Each row is a point. Two turns around zero, p and q, are shown by what they do to some points. Where does a point land after both, in the order given? Backwards means that the second turn is done in reverse. Each puzzle has new turns, and all numbers are rounded.

Turn p:
[-1.65  1.03] -> [-1.85 -0.61]
[1.16 0.66] -> [0.24 1.31]
[ 0.49 -1.69] -> [ 1.61 -0.71]
Turn q:
[ 0.88 -1.04] -> [1.36 0.11]
[ 0.05 -1.34] -> [ 1.12 -0.74]
[1.61 1.13] -> [0.01 1.97]
[-0.06  0.60] -> [-0.52  0.30]
[-2.48  0.65] -> [-1.97 -1.64]
Where do these land?
q, then p: [ 1.35 -0.14] -> [-0.21  1.34]
p, then q: [ 0.71 -0.95] -> [0.74 0.93]
p, then q: [-2.06  1.09] -> [-0.53 -2.27]

Turn p:
[-1.40  0.78  0.74  0.31] -> [-0.42  0.40  1.47  0.84]
[-0.13 -0.24  1.31 -0.53] -> [-0.54 -0.94  0.87 -0.38]
[ 2.20 -0.51 -1.07  1.32] -> [ 0.98 -0.68 -2.49  0.58]
[-1.16 -0.83  0.52 -0.28] -> [-1.40  0.17  0.57 -0.26]
[-1.66 -0.35 -0.09 -0.24] -> [-1.16  1.03  0.73 -0.07]
[-1.41  0.66  0.94 -0.10] -> [-0.52  0.26  1.66  0.45]
[ 3.55  0.49 -2.35 -0.47] -> [ 3.06 -0.23 -2.80 -1.16]
Turn q:
[ 1.99 -1.38 -2.03  0.67] -> [-0.43 -2.24 -1.43  1.79]
[ 0.62 -0.47  0.84 -1.53] -> [ 0.48 -1.16  0.65 -1.29]
[-0.84  0.60 -1.02  1.67] -> [-0.52  1.42 -0.84  1.37]
[-1.45  0.43  0.24 -2.04] -> [ 0.52  0.68 -0.44 -2.36]
[ 0.61 -0.76 -0.82  2.03] -> [-1.13 -0.30 -0.30  2.07]
[-0.18 -0.45  1.27 -0.30] -> [-0.37 -0.11  1.12 -0.74]
[-0.75  2.04  1.53 -0.51] -> [ 1.45  1.71  1.26 -0.85]
Where do these land?
p, then q backwards: [ 0.19  1.14 -0.51  2.00] -> [ 0.98  1.25 -1.01  1.43]
q, then p: [-1.15 -1.06  0.45  0.48] -> [-0.57  0.86  1.35  0.03]
q, then p: [-1.57 -0.26 -0.07 -0.58] -> [ 0.53  1.02  0.91 -0.85]
q, then p: [ 0.97 -1.95 -0.47 -0.49] -> [-1.99  0.49 -0.76 -0.65]
q, then p: [0.05 2.78 1.45 0.69] -> [ 2.09 -2.08  0.68  1.08]
q, then p: [ 1.51 -0.65 -0.86 -2.09] -> [-0.82 -0.28 -1.93 -1.82]
